Each wall is flat, endless, passes through zero and stands at right angles to its row. A trip goes straight from one point to another. List the walls that it crosses, first one first.

Walls:
(1): [ -5.1 -16.6]
(2): [17.6  0.4]
(3): [ 38.4 -21.8]
(4): [ 4.9 19.0]
(5): [-23.1 -15.3]
Trips:
[ 14.4 -58.8] to [-20.9  -8.4] -> 2, 3
[ -3.8 -14.0] to [26.0  3.4] -> 2, 5, 1, 4
[25.4  1.8] to [ 1.1 13.3] -> 3
[ 3.7 25.3] to [-3.0 10.3] -> 2
[-36.3  -9.1] to [ 20.2 -16.8] -> 3, 2, 5
[-19.8 -14.0] to [-16.1 -40.3] -> 3

Walls:
(1): [47.8 -4.3 30.5 16.7 18.0 15.4]
(2): [-0.4 12.3 14.9 -9.5  0.1  3.3]
(3): [ 24.5 -18.1 -26.9  28.1 -26.9  14.6]
(4): [ -4.9  33.4  20.2  -2.8 -16.0  13.3]
(5): [ 28.3 -10.6  19.5   3.6   2.2   0.9]
(6): [ 47.1  34.2  12.2 -19.6 -12.6   4.2]
Trips:
[-23.4   7.2  10.8 -13.0 -18.6 -26.0] to [ -8.5 -46.2   0.6  44.1   0.7   8.1] -> 2, 4, 3, 5, 1
[-21.6  29.6  37.0  23.7  -1.9  18.2] to [ -2.8 -19.7   0.0  54.5  23.3  12.7] -> 6, 5, 3, 2, 4
[  8.2   0.4  -7.6 -28.0  25.3  16.5] to [  0.9   3.9  35.6   0.3 -14.1 -14.7] -> 4
[-18.9 -13.8 -16.5  -6.7  26.1 -20.0] to [ 27.6 -29.5  29.9  25.6 -37.6  32.4] -> 3, 5, 1, 6, 4
[ 19.5  -1.0   7.3  -9.5  -5.9 -21.8] to [-25.3  16.6 -44.5   5.3  23.7 -30.0] -> 2, 1, 5, 6

Walls:
(1): [-18.0 -15.3   2.7  25.1  -8.5 -24.3  -9.4  20.2  15.8  -2.6 -27.6]
(2): [ 17.1 -36.1 -51.9  49.6  38.6   8.9  -5.1  25.8   8.3  21.2   7.4]
(3): [ 17.8  11.4 -31.7  -6.2  -2.1  -8.6 -23.4 -11.1  16.9   1.6  26.6]
(4): [ 28.6 -15.7  16.5  -6.7  19.4  -0.2  10.1  10.2 -32.2  25.2 -24.4]
(5): [ -7.0 -16.5  14.6   0.0   7.0 -17.2  22.1  20.0   4.2 -18.6   9.3]
Trips:
[-19.5  23.2 -29.5  10.3 -28.4   3.0   8.5  26.4  -7.9   0.4 -21.4] to [ 32.5 -29.0 -10.7  17.3  -0.2 -10.2 -17.0   5.1  18.7  -4.0  15.1] -> 3, 5
[-23.3 -44.9 -10.8 -24.3 -47.1 -15.6  39.1  16.3  16.4   4.2  22.0] to [  2.3  16.0  20.7  -5.0   9.3   5.5 -10.8  23.3 -33.1  -7.8  28.5] -> 1, 4
[  9.1   6.9 -25.4   8.2   3.3 -33.8 -23.8  26.3   5.0 -13.4   3.3] to [-24.8 -10.3 -10.1  10.1  15.1   7.4 -22.2  16.5  22.3 -21.5  -1.4] -> none
[  4.1   9.1  64.8  15.0  20.6  -3.4  -7.0   4.3  -3.2  26.0 -10.6] to [-24.3 -33.1   1.1  17.6  10.0 -78.5  -3.2  19.3 -27.9 -13.1 -15.1] -> 2

Walls:
(1): [ 28.9  -8.6   8.4  -2.4  14.3 -49.8   2.3  -8.3   3.8  -0.4 -50.7 -14.7
  -3.8  19.9  43.2 -28.5  14.8   6.8]
(2): [-15.6  -8.3 -48.1  37.4 -22.6  31.4   4.9  -9.2   9.2 -11.6 -18.4 -13.9
 -39.8 -23.0 -24.0   8.8 -18.3  -8.3]
(3): [-19.8 -20.1   6.8  -8.8 -13.3 -12.7  -2.6  34.7  -8.0  -0.8  -0.6  19.6
  28.7 -22.0  31.1  19.1  -9.6  -0.3]
(4): [  5.2 -14.1  26.3 -33.1 -36.7  16.1 -13.4   1.1 -44.6 -12.2  -1.8  -9.8
 -26.3  -1.4 -23.8 -10.3  32.6  20.1]
(5): [ 18.1 -27.7  -5.9  27.2 -19.6 -19.1 -21.9  -7.4   5.8 -31.4  20.4 -29.7
 -12.4  26.6 -33.8  -6.8  -3.7  16.0]
(6): [ 26.2 -25.1   4.3   8.4  -6.2  19.8 -14.3   9.2  22.8 -27.2   4.7  -5.0
   7.5  13.2   3.4 -11.9   3.0   9.9]
(7): [ -1.9  23.3   0.8  28.0  27.9   6.6  -6.8 -29.6  14.0 -11.0 -75.0 -18.8
  18.5 -10.9  30.9   2.9  -2.1   6.2]
(8): [-39.9  -7.3  14.7 -10.9   5.9 -15.9 -21.9   1.0  33.4  37.9   0.4 -20.8
 -43.0 -20.8 -38.9 -16.6  -7.6  17.5]
(9): [-34.8 -20.8   8.0  37.2  28.8   8.3 -32.7 -11.4  -2.2  28.1   3.6 -11.8
 -19.9 -21.9  18.7 -14.8  10.3  -5.3]
Trips:
[ -1.0 -26.9  -4.0 -14.1  19.3  -4.2  41.7   3.0 -18.4  19.2 -21.4  21.6
  -3.7   2.2   4.6  -0.9  25.0 -13.0] to [ -7.7  31.8   3.1  18.2  -1.3  -8.8  -0.9  18.9   3.2 -21.2 -18.1  14.3
  35.8   4.8  17.3 -23.5 -25.0 -19.5] -> 7, 4, 6
[ -8.8 -24.5  -1.3  52.9   0.4 -21.0   3.0  29.2   0.0  10.4 -34.6   6.3
 -22.3   2.8  -7.6  -9.4 -52.8  37.3] to [ -4.5   8.2  -3.3 -17.0  -3.2   6.7 -14.7 -21.3 -12.1  16.4  21.3   7.1
 -20.9  -7.6 -30.7  46.4  -0.1  27.2] -> 6, 1, 7, 4, 3, 9
[ -7.0  43.3  26.0   7.8  -4.9 -42.0   9.9   1.7  48.3  26.8  -1.4  57.6
 -16.5 -15.6 -34.5 -29.0 -32.5  19.4] to [-31.9  47.2  14.4 -12.3  28.0 -40.7  16.0 -25.6  -4.8  10.0 -10.5 -40.8
   6.2  -0.3 -10.7  -4.7  -4.7 -14.4] -> 1, 7, 9
[-26.3 -14.6  -9.8   9.5 -46.8 -34.6  15.3  14.5  10.0  40.2  26.4  23.4
 -13.9  11.4  -7.9  36.2 -41.2   7.5] to [ -3.5   2.7  32.0  28.7 -46.1  29.3  10.0 -33.6  34.5  -9.8 -58.5 -11.9
  24.6  -3.2  55.1  -2.0 -17.0  19.6] -> 5, 7, 1, 6, 8, 9
[ 34.9 -21.3   0.3  -9.3   5.9  33.6   1.1  15.7  23.4  17.2 -31.7  13.9
 -23.2  -8.2  33.8 -13.3   2.7 -19.0] to [-21.5  32.8  25.7 -34.9  23.8  27.9  -1.2  16.0 -20.2 -16.2 -18.4  16.7
  -5.2  33.7  -1.6 -11.8  24.8   1.7] -> 4, 2, 3, 9, 6
[-20.9   8.8  27.4   1.1  -9.4   0.0  28.6  22.0  12.8  13.2 -18.1  16.3
   5.3  22.7   8.4  24.0  14.6 -10.4] to [-15.3  28.5   6.5 -14.2  22.7  26.5  10.9  17.2  21.1  -9.4  -5.3  15.1
  -9.2  33.5   2.3  -3.2  27.2 -43.0] -> 1, 3
